Each row is a point. The window is the flat piece filled in between its corners: a triangle in 3 columns, a solid with four corners in 4, and so on. A path goes straight from each point to the next, and from the last back to the first. List the points from which the path goes on through the window.
In the rows, zero is written as 100.

Window (4 x 4)
[133 133 114 124]
[136 70 121 10]
[67 80 67 151]
[81 131 74 121]
Path:
(1): [144 75 86 21]
(2): [159 73 57 49]
(3): [109 81 149 26]
(4): [52 86 139 179]
(5): [91 89 16 111]
(6): [98 63 53 128]
(7): [57 95 140 130]
(8): [69 146 143 93]
(9): [111 119 61 130]
(10): [163 107 106 40]
(11): [113 98 144 47]
(12): [36 91 117 101]
(13): [113 102 40 122]
(14): [95 70 59 151]
(15): [35 106 90 133]
(16): [103 75 162 44]
Through the window after points: 2, 4, 8, 14, 16

Window (6 x 6)
[66 53 168 68 104 101]
[45 67 154 127 137 82]
[106 126 53 69 117 122]
[64 145 82 99 85 103]
[109 145 90 142 106 138]
[100 96 26 74 38 57]
Path:
(1): [137 144 105 62 94 97]
(2): [109 97 141 73 83 48]
(3): [34 60 60 79 83 95]
(4): [33 64 133 130 124 110]
(5): [87 102 149 101 131 48]
(6): [95 96 123 84 86 75]
(7): [56 69 113 113 84 127]
(8): [5 83 93 171 114 123]
(9): [93 123 123 80 86 74]
(10): [105 181 82 77 135 76]
(11): [45 103 85 111 57 122]
(12): [49 72 116 108 117 115]
(13): [75 103 131 118 117 78]
(14): [101 153 123 120 121 84]
(15): [72 86 96 125 104 131]
(16): [57 96 10 92 137 143]
Through the window after points: 4, 10, 12, 14, 16

Window (9 x 9)
[87 99 64 89 177 60 122 90 102]
[55 97 82 101 100 119 67 129 65]
[60 123 21 109 119 152 98 78 107]
[75 91 49 58 60 78 90 110 59]
[135 71 71 96 113 129 88 85 107]
[88 56 148 13 139 79 81 116 87]
[76 136 53 53 95 150 100 179 65]
[51 78 96 98 156 109 139 125 117]
[118 108 159 81 97 129 83 46 96]
Path:
(1): [91 87 102 55 125 117 107 88 65]
(2): [76 135 75 98 117 139 80 148 129]
(3): [80 68 75 94 129 116 89 147 161]
(4): [52 113 92 77 138 118 144 117 55]
(5): [79 103 82 62 108 120 117 100 5]
(6): [68 94 56 86 79 91 58 141 139]
(7): [67 128 87 79 149 85 64 141 149]
(8): [68 78 94 77 112 117 106 103 59]
Through the window after points: 3, 5

Window (11 x 11)
[44 195 42 107 126 128 142 104 86 67 150]
[108 138 115 53 97 81 61 133 80 86 106]
[106 71 129 112 117 136 59 115 82 54 110]
[69 36 125 124 79 134 112 89 126 166 150]
[104 101 111 113 101 58 96 126 116 66 113]
[83 73 105 86 79 117 70 114 121 49 128]
[107 123 51 98 75 82 108 90 128 123 86]
[104 104 139 17 142 150 98 86 84 75 98]
[84 67 81 98 110 74 74 131 96 84 123]
[97 46 119 108 63 80 95 112 75 93 123]
[92 102 111 94 96 65 90 49 84 149 153]
Path:
(1): [71 94 100 84 102 83 78 113 102 97 87]
(2): [115 87 97 90 82 97 102 109 90 86 159]
(3): [151 70 94 86 101 81 81 113 89 95 123]
(4): [43 94 131 81 85 110 80 108 111 84 102]
(5): [49 82 129 122 78 55 72 115 102 80 71]
(6): [110 76 98 96 111 121 98 99 98 91 142]
(7): [102 105 80 98 92 100 101 115 108 91 141]
(8): [34 92 134 126 93 78 67 108 90 86 95]
Through the window after points: none

Window (14 x 14)
[62 80 133 105 38 97 156 78 73 101 85 126 94 61]
[115 84 94 50 108 120 99 162 94 86 72 75 131 111]
[76 121 85 102 88 81 76 133 42 81 112 150 155 96]
[138 114 81 95 83 99 107 29 47 113 99 80 118 146]
[120 108 79 53 50 135 90 117 106 71 125 106 124 150]
[138 83 105 117 74 112 109 138 93 129 101 68 57 64]
[26 100 86 129 113 136 96 86 134 75 101 118 78 149]
[98 82 69 69 50 124 65 174 100 128 61 98 131 120]
[124 149 123 86 42 139 45 103 77 101 81 35 110 108]
[135 92 100 114 146 104 151 100 99 111 64 165 123 125]
[152 107 100 120 149 80 25 75 103 102 91 104 39 93]
[105 100 126 85 88 45 123 165 154 126 94 87 112 48]
[112 98 108 128 62 77 62 100 96 72 117 101 141 41]
[72 82 123 70 101 124 152 76 115 130 145 112 108 65]
Path:
(1): [106 173 86 98 97 125 74 109 89 84 42 109 121 52]
(2): [107 139 46 68 78 168 107 112 116 78 66 139 106 87]
(3): [110 60 142 118 104 56 67 90 55 122 136 73 106 133]
(4): [159 92 195 89 50 50 124 98 127 118 99 95 168 132]
(5): [77 101 70 88 78 127 99 118 88 97 104 99 105 79]
(6): [120 141 58 42 95 104 69 117 55 66 56 112 111 81]
(7): [105 70 131 131 85 102 112 131 122 117 103 89 124 120]
(8): [101 49 104 142 82 98 89 110 68 88 150 64 120 138]
(9): [104 148 97 50 78 98 119 94 120 113 36 162 104 22]
(10): [118 126 75 66 85 87 94 92 74 120 98 98 116 77]
(11): [104 41 165 140 41 114 114 156 108 82 87 102 123 119]
(12): [107 25 118 84 89 83 110 137 117 106 147 103 102 134]
Through the window after points: none
